Every row gives one point. To make a cloud, some directions were put in groups of two or more. Within a group, all points are equally far from the middle, so they leave a hole (a ring in 2 directions, a hollow ball in 3). The other directions are filled evenly. Then the cloud was stretched, turned, moved and blurred a little. Count the holes, and give their numbers of directions, smallest first.

Cloud:
[[-0.10 -0.49 -0.09]
 [-0.13 -0.50  0.12]
 [ 0.12 -0.02  0.38]
 [-0.20  0.08 -0.24]
 [ 0.41  0.53  0.23]
 [ 0.36  0.57  0.40]
 [-0.59  0.10  0.05]
 [ 0.35 -0.04  0.31]
 [-0.31  0.06 -0.57]
 [ 0.05  0.56  0.11]
 [ 0.49  0.00  0.40]
 [ 0.21 -0.04  0.18]
 [ 0.06  0.56  0.24]
 [-0.06 -0.01 -0.49]
 [-0.19  0.70 -0.27]
 [ 0.44 -0.28 -0.45]
 [ 0.47 -0.09 -0.25]
 [ 0.13  0.00  0.17]
 [-0.21  0.08 -0.45]]
Holes: 0

Cloud (28 x 4):
[[ 0.49  0.01 -0.55  0.03]
 [ 0.11 -0.12  0.42 -0.03]
 [-0.32 -0.43  0.05  0.33]
 [ 0.46 -0.11 -0.62 -0.12]
 [ 0.27 -0.11  0.18 -0.28]
 [-0.30  0.48 -0.17 -0.35]
 [ 0.31 -0.43 -0.18  0.51]
 [-0.11 -0.38  0.28  0.06]
 [ 0.04  0.26 -0.84 -0.12]
 [-0.17 -0.45 -0.47  0.21]
 [-0.33 -0.43  0.06  0.15]
 [-0.03 -0.50 -0.47  0.15]
 [-0.01  0.52 -0.34  0.06]
 [ 0.11 -0.19 -0.68  0.23]
 [ 0.04 -0.35 -0.36  0.56]
 [-0.38 -0.23  0.19 -0.16]
 [ 0.10  0.06  0.29 -0.27]
 [-0.37 -0.24  0.30  0.10]
 [ 0.27  0.43 -0.29 -0.38]
 [ 0.51 -0.27 -0.29 -0.09]
 [ 0.09  0.45  0.35  0.06]
 [ 0.35  0.15  0.24 -0.13]
 [-0.50 -0.38 -0.18 -0.34]
 [-0.52 -0.21  0.05  0.12]
 [-0.51 -0.22  0.07  0.11]
 [ 0.45 -0.07 -0.37  0.49]
 [-0.18  0.54 -0.20 -0.01]
 [-0.66 -0.07 -0.26 -0.27]]
Holes: 1 (3)

Cloud (30 x 4):
[[ 0.08  0.14  0.28 -0.51]
 [-0.32  0.12 -0.40  0.06]
 [-0.08  0.40 -0.02 -0.45]
 [-0.51  0.20  0.06  0.47]
 [-0.16  0.35 -0.44 -0.03]
 [ 0.34 -0.12  0.55  0.29]
 [ 0.48  0.01  0.45 -0.37]
 [ 0.61  0.49  0.28 -0.08]
 [ 0.19 -0.22  0.61  0.05]
 [ 0.19 -0.41 -0.18 -0.07]
 [ 0.21  0.09  0.35  0.56]
 [ 0.29  0.67  0.29  0.04]
 [ 0.43  0.05 -0.26  0.34]
 [-0.45 -0.10  0.36  0.14]
 [ 0.49 -0.04 -0.22  0.30]
 [ 0.46 -0.16 -0.15  0.33]
 [ 0.72 -0.03 -0.05 -0.31]
 [ 0.52  0.14  0.57  0.05]
 [ 0.31 -0.44 -0.09  0.11]
 [ 0.38 -0.07  0.62  0.04]
 [-0.08 -0.22 -0.28 -0.17]
 [-0.23  0.36  0.33 -0.30]
 [-0.43  0.22 -0.04  0.53]
 [-0.36  0.31  0.40 -0.10]
 [-0.44 -0.17  0.32  0.17]
 [-0.13 -0.46  0.11  0.18]
 [-0.12 -0.47  0.04  0.15]
 [ 0.50 -0.29 -0.15  0.15]
 [ 0.54 -0.26 -0.18  0.10]
 [ 0.22  0.01  0.26  0.60]]
Holes: 2 (2, 2)

Cloud, 30 rows:
[[-0.05 -0.19  0.26 -0.39]
 [ 0.10 -0.32  0.35  0.63]
 [ 0.16  0.39  0.09  0.62]
 [ 0.33  0.47  0.47 -0.07]
 [-0.06 -0.53  0.14  0.42]
 [ 0.41  0.19  0.25  0.17]
 [-0.28 -0.37  0.45  0.16]
 [ 0.06  0.11  0.21 -0.21]
 [-0.16 -0.17  0.47 -0.14]
 [-0.10  0.27  0.67  0.14]
 [-0.19 -0.41  0.48 -0.33]
 [-0.10 -0.14  0.23  0.78]
 [-0.23  0.30  0.16 -0.14]
 [ 0.57 -0.02  0.38  0.43]
 [-0.65  0.17  0.12 -0.17]
 [ 0.50  0.40  0.32  0.15]
 [-0.14 -0.22  0.23 -0.51]
 [-0.23 -0.26  0.68 -0.07]
 [-0.41 -0.30 -0.36  0.12]
 [ 0.62 -0.12  0.13  0.38]
 [-0.57 -0.34  0.01  0.46]
 [-0.61 -0.01  0.49  0.46]
 [-0.20 -0.40  0.05  0.14]
 [ 0.37  0.09 -0.12 -0.13]
 [ 0.13 -0.20 -0.26  0.01]
 [ 0.03 -0.08  0.07  0.18]
 [ 0.15 -0.18  0.35  0.35]
 [-0.12 -0.27  0.27  0.02]
 [ 0.56 -0.24 -0.02  0.19]
 [ 0.15 -0.06  0.13  0.67]]
Holes: 0

Cloud:
[[ 0.40 -0.13  0.01 -0.42  0.18 -0.14]
 [ 0.26 -0.20  0.27  0.16 -0.40  0.30]
 [ 0.32 -0.36 -0.03 -0.42  0.46  0.13]
 [ 0.13  0.02  0.44  0.28 -0.09  0.10]
 [ 0.12 -0.16  0.22  0.23 -0.70 -0.13]
 [-0.13 -0.44 -0.39 -0.63 -0.26  0.26]
 [ 0.14  0.01 -0.29 -0.14  0.54  0.70]
 [ 0.18 -0.06  0.71 -0.46 -0.18  0.35]
 [-0.34 -0.11  0.40  0.00  0.37 -0.37]
 [ 0.07 -0.49  0.46  0.57  0.03 -0.07]
 [ 0.08  0.39  0.11  0.13 -0.34  0.04]
 [-0.06 -0.53  0.40 -0.10  0.10 -0.13]
 [ 0.43 -0.19  0.23 -0.56 -0.18 -0.11]
 [-0.23 -0.21 -0.15 -0.30  0.19  0.71]
 [ 0.18  0.10 -0.20  0.59 -0.17 -0.11]
 [-0.31 -0.51 -0.24  0.00  0.54  0.26]
 [ 0.49 -0.13 -0.24 -0.68 -0.22  0.16]
 [-0.62 -0.06 -0.10  0.30  0.43  0.00]
 [-0.03 -0.04  0.40 -0.55  0.34 -0.19]
 [-0.62 -0.18  0.22 -0.28 -0.44  0.11]
 [ 0.24  0.55 -0.26  0.24 -0.10 -0.22]
 [-0.24  0.27  0.43 -0.54  0.47  0.12]
 [ 0.23 -0.12  0.13 -0.32 -0.44 -0.44]
 [-0.36  0.08 -0.54 -0.21 -0.45  0.05]
 [-0.56 -0.27  0.37  0.06 -0.13 -0.33]
 [-0.02 -0.01 -0.32 -0.59  0.01 -0.15]
 [-0.77 -0.03 -0.04 -0.05 -0.30 -0.18]
 [-0.17  0.22  0.49 -0.04 -0.59 -0.36]
 [ 0.23  0.23  0.35  0.00  0.07  0.43]
 [-0.04 -0.42  0.53 -0.29  0.21  0.04]
 [ 0.41  0.11 -0.33  0.13  0.21 -0.06]
 [ 0.22 -0.25  0.54 -0.63  0.08  0.03]
 [-0.15 -0.41 -0.56  0.20  0.20  0.32]
 [-0.27  0.13  0.42  0.08 -0.55 -0.18]
 [ 0.08 -0.20 -0.34  0.61 -0.19  0.18]
 [ 0.39 -0.02  0.40  0.26  0.20  0.39]
 [ 0.27  0.28 -0.35  0.09 -0.22 -0.03]
 [-0.03 -0.49  0.05 -0.18  0.10 -0.21]
 [-0.10 -0.08 -0.41  0.06  0.11  0.46]
 [-0.29 -0.26  0.52  0.43  0.23 -0.39]
 [ 0.52  0.49 -0.31 -0.27  0.28  0.12]
 [ 0.28  0.03  0.39  0.00  0.21  0.68]
 [-0.11 -0.23 -0.35 -0.06  0.53  0.01]
 [-0.55 -0.34  0.36  0.13  0.11 -0.14]
 [ 0.57  0.11  0.43 -0.41 -0.30  0.33]
 [ 0.55  0.51 -0.22 -0.07  0.39  0.17]
 [-0.04 -0.30 -0.40 -0.65 -0.08  0.41]]
Holes: 1 (3)

Cloud (51 x 6):
[[ 0.27  0.43 -0.16  0.31  0.27  0.58]
 [-0.28  0.19  0.50 -0.13  0.52  0.54]
 [ 0.29  0.08  0.04 -0.14 -0.20 -0.34]
 [ 0.19  0.66 -0.07  0.40  0.14  0.06]
 [-0.59 -0.19 -0.30 -0.49 -0.03  0.09]
 [-0.46  0.41  0.24 -0.21 -0.08 -0.02]
 [-0.25 -0.50 -0.44 -0.15  0.21  0.48]
 [-0.10  0.58  0.23 -0.26  0.17 -0.08]
 [-0.16  0.01  0.10  0.55  0.58  0.00]
 [-0.47 -0.44 -0.08 -0.16 -0.12  0.50]
 [-0.44  0.21 -0.06 -0.49 -0.29  0.13]
 [-0.29 -0.24  0.01 -0.02  0.01  0.83]
 [-0.12 -0.60 -0.19 -0.03 -0.03 -0.23]
 [ 0.29  0.21 -0.63 -0.06  0.02  0.17]
 [-0.52  0.09 -0.60 -0.42 -0.03  0.24]
 [-0.28  0.41 -0.27  0.22  0.43 -0.12]
 [ 0.11  0.53  0.15  0.40 -0.36  0.23]
 [-0.39  0.47 -0.02  0.17 -0.40  0.40]
 [-0.09 -0.40 -0.36  0.14  0.44 -0.16]
 [ 0.34 -0.32  0.45  0.09  0.14  0.03]
 [-0.36  0.33 -0.10 -0.49 -0.33  0.31]
 [ 0.18  0.00  0.19  0.65  0.40  0.40]
 [ 0.28  0.13 -0.05  0.29 -0.49 -0.10]
 [-0.64  0.11 -0.14  0.21  0.18  0.64]
 [ 0.14  0.21  0.22 -0.01 -0.25 -0.31]
 [-0.43  0.19 -0.33 -0.51 -0.31  0.29]
 [-0.01  0.21  0.36 -0.08 -0.16  0.73]
 [-0.36 -0.44  0.15 -0.44  0.20  0.39]
 [-0.66  0.29  0.01 -0.19  0.42  0.02]
 [-0.21  0.59 -0.35  0.23 -0.18  0.47]
 [ 0.60  0.03 -0.16  0.28  0.14  0.14]
 [ 0.08 -0.19  0.64  0.15  0.28  0.11]
 [ 0.38  0.42  0.36  0.45  0.10  0.30]
 [ 0.02  0.42 -0.52  0.36  0.01  0.11]
 [ 0.04 -0.05 -0.04 -0.52 -0.18  0.58]
 [-0.17  0.82 -0.01  0.09  0.04  0.50]
 [ 0.53 -0.13  0.14 -0.04 -0.17 -0.03]
 [-0.12 -0.10  0.50  0.56  0.26  0.12]
 [ 0.12 -0.07  0.38 -0.23  0.58  0.06]
 [ 0.29  0.31 -0.55  0.19 -0.05  0.18]
 [-0.18  0.12 -0.12  0.61 -0.29  0.16]
 [-0.19 -0.33 -0.11 -0.12 -0.35 -0.25]
 [ 0.04 -0.15  0.03 -0.46 -0.15  0.61]
 [-0.09 -0.45 -0.06  0.07  0.33 -0.34]
 [ 0.56 -0.22 -0.24  0.03 -0.11  0.22]
 [ 0.16  0.07 -0.04  0.44  0.23  0.72]
 [-0.41  0.29 -0.24 -0.62 -0.10  0.17]
 [-0.23 -0.30  0.49 -0.15  0.38  0.05]
 [ 0.07  0.29 -0.67 -0.18  0.15  0.05]
 [-0.18  0.74 -0.16 -0.04  0.36  0.12]
 [ 0.25  0.50 -0.06  0.47  0.00 -0.11]]
Holes: 2 (2, 4)

Cloud:
[[ 0.01  0.23  0.14 -0.39  0.05 -0.36  0.21  0.90]
 [ 0.04 -0.46  0.25 -0.34  0.01 -0.30  0.10  0.44]
 [ 0.07  0.51  0.29  0.37 -0.17  0.20 -0.35  0.44]
 [ 0.27 -0.26  0.68 -0.02 -0.08 -0.24 -0.05 -0.29]
 [-0.41 -0.24 -0.11 -0.12 -0.07  0.31  0.23  0.55]
 [ 0.15  0.05  0.08  0.38  0.49 -0.06 -0.65  0.03]
 [ 0.15 -0.06 -0.14  0.14  0.45 -0.40 -0.56  0.23]
 [-0.08  0.50  0.04 -0.07  0.71  0.34 -0.05  0.04]
 [-0.34 -0.21  0.13  0.25  0.39  0.24  0.25  0.56]
 [-0.30  0.48  0.05 -0.16  0.24 -0.48 -0.20  0.43]
 [-0.69  0.37  0.28  0.16  0.38  0.10 -0.39  0.22]
 [ 0.15  0.36 -0.19  0.02  0.28  0.60 -0.45  0.29]
 [-0.49  0.16  0.00 -0.09 -0.13  0.12  0.03  0.41]
 [ 0.34  0.48 -0.28 -0.30  0.41 -0.05  0.05  0.80]
 [ 0.16 -0.18  0.28 -0.17  0.23  0.53 -0.10 -0.11]
 [ 0.07  0.24  0.15 -0.50  0.08 -0.29  0.61  0.18]
 [ 0.49 -0.48 -0.34 -0.08  0.20 -0.06  0.10  0.30]
 [ 0.38 -0.05  0.05 -0.04 -0.27  0.51 -0.01  0.67]
 [-0.24 -0.26  0.32  0.11  0.55 -0.35  0.54 -0.11]
 [ 0.17  0.39 -0.21  0.23  0.01 -0.51 -0.39  0.46]
 [ 0.31  0.04 -0.07  0.06 -0.09 -0.03  0.43  0.55]
 [ 0.34  0.13  0.33 -0.11 -0.06  0.39 -0.23  0.12]
 [-0.01  0.06 -0.01 -0.71  0.57  0.30  0.16  0.64]
 [-0.32  0.77 -0.03 -0.11 -0.11 -0.60 -0.21 -0.13]
 [ 0.06 -0.18 -0.38  0.50  0.44  0.03  0.39  0.12]
 [ 0.23 -0.37 -0.66 -0.14  0.67 -0.23  0.21  0.15]
 [-0.08 -0.42  0.13 -0.04  0.05  0.19 -0.20 -0.52]
 [-0.05  0.48 -0.03 -0.26 -0.19 -0.02 -0.49  0.24]
 [ 0.26 -0.30  0.07  0.16 -0.50 -0.10  0.16  0.44]
 [ 0.17  0.16  0.46 -0.13  0.22 -0.30 -0.64 -0.06]
 [-0.41 -0.11  0.13 -0.46 -0.12  0.26 -0.23 -0.07]
 [-0.37  0.41  0.06 -0.06  0.08 -0.28  0.34  0.56]
 [-0.30  0.01  0.00 -0.46 -0.17  0.72 -0.01  0.59]
 [ 0.66 -0.48 -0.38 -0.04  0.23 -0.16  0.29  0.34]
 [ 0.66 -0.12  0.15 -0.12  0.03 -0.31  0.22 -0.06]
 [-0.11  0.25 -0.07  0.15 -0.20 -0.13  0.10 -0.19]
 [-0.23 -0.19  0.30 -0.10 -0.22 -0.08 -0.03  0.37]
 [ 0.18  0.08  0.11 -0.28  0.30 -0.18 -0.11 -0.20]
 [-0.36  0.03 -0.24 -0.01 -0.18  0.22  0.21  0.20]
 [-0.09  0.36  0.21 -0.44 -0.54 -0.28 -0.39  0.37]
 [ 0.46 -0.31 -0.48  0.14 -0.43  0.51  0.08 -0.18]
 [-0.36  0.54 -0.27  0.13  0.20  0.12  0.28  0.49]
 [ 0.43 -0.19 -0.22  0.41  0.07  0.24  0.15  0.20]
 [ 0.17 -0.44  0.65  0.14  0.26 -0.07  0.54  0.10]
 [ 0.31  0.20 -0.27 -0.10  0.55  0.02 -0.77  0.27]
 [ 0.17  0.19  0.09  0.33 -0.22 -0.25  0.10  0.66]
 [ 0.41 -0.31 -0.29 -0.27  0.15  0.42 -0.12  0.80]
 [-0.23 -0.05  0.54  0.10  0.41 -0.38  0.47 -0.18]
 [ 0.69  0.16  0.10 -0.06  0.09 -0.33 -0.19  0.28]
 [-0.01 -0.01  0.07 -0.41  0.13 -0.20  0.14  0.45]
 [ 0.61  0.33  0.08 -0.14  0.26 -0.16  0.23  0.09]
 [ 0.51  0.32  0.15 -0.07  0.40 -0.44  0.02  0.51]
 [ 0.75 -0.37  0.07 -0.04  0.28  0.44 -0.19  0.49]
 [ 0.39  0.51  0.19  0.09 -0.08 -0.30 -0.02 -0.31]
 [-0.19 -0.37  0.18 -0.64  0.02  0.03 -0.56  0.61]
 [ 0.43  0.45  0.17  0.02  0.58 -0.24  0.16  0.44]
 [ 0.27 -0.40  0.17 -0.09  0.12 -0.45  0.30  0.11]
 [ 0.02  0.11 -0.22  0.02 -0.23 -0.26 -0.10  0.81]
 [-0.04 -0.34  0.42  0.15  0.47 -0.13  0.43  0.14]
 [-0.14  0.23  0.01 -0.26  0.78 -0.04  0.32  0.11]
 [-0.13  0.18  0.14  0.24  0.50 -0.25 -0.23  0.55]
 [ 0.66 -0.20  0.21 -0.13 -0.18 -0.32  0.04  0.36]
 [ 0.10  0.36  0.21 -0.83 -0.37  0.18 -0.41  0.36]
 [ 0.15 -0.06  0.63 -0.10 -0.01  0.06 -0.09  0.04]
 [ 0.34 -0.22  0.18  0.40  0.61  0.45 -0.42  0.33]
 [ 0.04  0.71 -0.02 -0.55  0.47 -0.33 -0.28  0.32]
 [-0.53 -0.13  0.44 -0.12 -0.22  0.07 -0.24  0.11]
 [-0.11  0.16  0.09 -0.52  0.00  0.15  0.45 -0.40]
 [-0.21  0.29 -0.39  0.07  0.12  0.59 -0.02  0.50]
 [-0.45  0.15 -0.31  0.29  0.17 -0.04  0.00  0.82]
 [-0.31  0.42 -0.15 -0.38  0.33 -0.12  0.07  0.01]
 [ 0.35 -0.17 -0.03 -0.41 -0.16 -0.11  0.27  0.50]
 [ 0.31 -0.15  0.26 -0.04 -0.23 -0.08  0.01  1.05]
 [ 0.08  0.32 -0.21 -0.01  0.12  0.41 -0.02 -0.36]
 [ 0.18  0.00 -0.08  0.22  0.59  0.22 -0.82 -0.17]
 [-0.37  0.22 -0.11 -0.45  0.26  0.09 -0.51  0.14]]
Holes: 0

Cloud:
[[-0.40 -0.10 -0.08  0.00 -0.62 -0.63 -0.46 -0.15]
 [ 0.17  0.40 -0.06  0.19  0.19  0.48  0.07 -0.09]
 [-0.42 -0.36  0.61 -0.11  0.35  0.11  0.03 -0.28]
 [ 0.36 -0.45  0.32 -0.08 -0.49  0.09  0.11  0.06]
 [-0.02  0.34 -0.53 -0.14 -0.11  0.48  0.15 -0.18]
 [ 0.23  0.25  0.16  0.43 -0.12  0.23 -0.51  0.14]
 [-0.44  0.11  0.22  0.21 -0.32 -0.72 -0.06  0.57]
 [-0.31 -0.03  0.01 -0.59 -0.34  0.09 -0.34  0.18]
 [-0.13  0.07 -0.19  0.33 -0.13 -0.19  0.58 -0.50]
 [-0.08  0.42 -0.13 -0.02 -0.31  0.54 -0.33  0.26]
 [ 0.00 -0.25  0.24  0.40 -0.29 -0.31 -0.20 -0.32]
 [ 0.04 -0.22  0.54  0.22  0.01 -0.02  0.31  0.13]
 [-0.47  0.52 -0.27 -0.44 -0.79 -0.08 -0.20  0.50]
 [-0.60  0.16 -0.18 -0.38  0.00 -0.13 -0.72 -0.21]
 [-0.73 -0.21 -0.07 -0.23  0.02 -0.65 -0.52  0.09]
 [-0.19  0.07 -0.38 -0.10  0.03  0.52 -0.33 -0.03]
 [ 0.14  0.58  0.32  0.49  0.36  0.33  0.19  0.17]
 [ 0.25  0.14  0.94  0.16 -0.19 -0.20 -0.45  0.23]
 [ 0.16  0.20 -0.35 -0.46 -0.35  0.30 -0.33  0.23]
 [-0.25 -0.07 -0.30  0.18  0.20 -0.03  0.52 -0.18]
 [-0.02 -0.21  0.18  0.38 -0.51 -0.26 -0.79 -0.05]
 [ 0.32  0.36 -0.47 -0.12 -0.24  0.32  0.01  0.11]
 [-0.09  0.33 -0.11  0.32 -0.12  0.12 -0.12  0.77]
 [-0.31 -0.03  0.21 -0.06 -0.74  0.07 -0.93  0.36]
 [-0.42  0.42 -0.03 -0.13 -0.77 -0.22 -0.24  0.14]
 [-0.45 -0.36  0.66 -0.18  0.02 -0.26 -0.34 -0.17]
 [ 0.32  0.10  0.18  0.57  0.53  0.25  0.51  0.00]
 [-0.07  0.30  0.39  0.37  0.65  0.22  0.37  0.09]
 [-0.06 -0.17  0.62  0.52 -0.06 -0.11  0.03 -0.40]
 [-0.50  0.45  0.66  0.21  0.29 -0.54  0.24  0.19]
 [-0.26  0.47 -0.22  0.00  0.12  0.15 -0.15  0.29]
 [ 0.23 -0.06 -0.11  0.16 -0.54 -0.26  0.19 -0.15]
 [-0.11  0.22 -0.12  0.47 -0.82 -0.31 -0.17  0.59]
 [-0.49  0.26  0.70 -0.06  0.15  0.04 -0.60 -0.11]
 [-0.18 -0.05  0.30 -0.04  0.38  0.19  0.30 -0.02]
 [ 0.57 -0.29  0.43  0.01  0.18 -0.06  0.09 -0.04]
 [-0.26  0.05  0.06  0.45  0.27  0.38  0.67 -0.65]
 [-0.46 -0.16 -0.18  0.12  0.32  0.35 -0.06 -0.24]
 [ 0.25  0.18  0.33 -0.10 -0.55  0.03 -0.60  0.01]
 [ 0.09  0.54 -0.18 -0.27 -0.77  0.05 -0.10  0.22]
 [-0.16  0.12  0.39 -0.39 -0.16 -0.08 -0.22  0.01]
 [-0.50  0.28  0.18 -0.23 -0.12 -0.21 -0.38 -0.50]
 [-0.12  0.05  0.18  0.23 -0.66 -0.22  0.19  0.14]
 [ 0.26  0.42  0.08  0.03 -0.07  0.42 -0.38  0.28]
 [-0.13 -0.07  0.03  0.48  0.22  0.13  0.71 -0.26]
 [-0.03  0.28 -0.28  0.34 -0.26  0.30  0.52 -0.36]
 [-0.63 -0.26  0.40 -0.45 -0.27 -0.11 -0.51 -0.08]
 [-0.05 -0.28  0.09  0.30  0.38  0.19  0.13 -0.13]
 [ 0.22  0.20  0.68  0.01  0.00  0.32  0.00  0.39]
 [-0.50  0.30 -0.15  0.34 -0.45 -0.12 -0.24 -0.06]
 [-0.50 -0.02 -0.26 -0.28  0.18  0.15 -0.06 -0.03]
 [-0.08  0.11  0.25 -0.30 -0.12  0.45 -0.09  0.34]
 [-0.14  0.21  0.12  0.25 -0.30  0.07 -0.05  0.72]
 [-0.05 -0.39 -0.09  0.26 -0.43 -0.25 -0.09 -0.15]
 [-0.38 -0.41  0.13 -0.10 -0.18 -0.20  0.07 -0.13]
 [ 0.36  0.28  0.55  0.15  0.44  0.55 -0.11  0.10]
 [ 0.32 -0.38  0.36  0.33  0.48  0.21  0.23 -0.24]
 [-0.17 -0.20  0.27  0.44 -0.01  0.09 -0.05 -0.59]
 [-0.45 -0.16 -0.15  0.25 -0.20  0.19 -0.18  0.26]
 [ 0.46  0.01 -0.14  0.50 -0.25 -0.27  0.05 -0.03]
 [-0.31 -0.28  0.50  0.28 -0.18 -0.41 -0.01 -0.34]
 [-0.20  0.42 -0.14  0.12 -0.28 -0.11  0.12  0.91]
 [-0.19 -0.34 -0.24  0.11 -0.13  0.09  0.36 -0.39]
 [ 0.06  0.28 -0.29  0.03 -0.88 -0.68 -0.46  0.43]
 [-0.19 -0.08 -0.39 -0.08 -0.35 -0.27  0.39 -0.25]
 [ 0.13 -0.26  0.06  0.44  0.24  0.09  0.34 -0.20]
 [-0.04  0.33  0.06 -0.02 -0.47  0.03 -0.94  0.45]
 [ 0.12  0.12  0.31  0.04 -0.55 -0.62 -0.19  0.45]
 [ 0.15  0.40 -0.08 -0.17 -0.01 -0.03  0.43  0.32]
 [ 0.40 -0.34  0.27 -0.02 -0.41  0.01  0.32 -0.11]
 [-0.44 -0.11  0.27  0.15 -0.41  0.21 -0.31 -0.34]
 [-0.79  0.01  0.09 -0.36 -0.14  0.07 -0.62  0.25]
 [ 0.33  0.36 -0.12  0.09 -0.09  0.33 -0.15 -0.09]
 [ 0.04 -0.04 -0.39  0.32 -0.24  0.21  0.63  0.23]
 [-0.36  0.48  0.40  0.06 -0.29 -0.37 -0.27  0.37]
 [ 0.41  0.29 -0.33  0.06 -0.09  0.27 -0.10  0.11]
 [-0.67  0.00  0.24  0.13  0.17 -0.43  0.12  0.20]
 [-0.30  0.36 -0.07  0.17 -0.49 -0.19  0.02 -0.28]
 [ 0.15 -0.11 -0.03  0.45 -0.16  0.02  0.65  0.12]
 [-0.18 -0.12  0.61 -0.09 -0.37 -0.29 -0.44 -0.27]]
Holes: 1 (4)
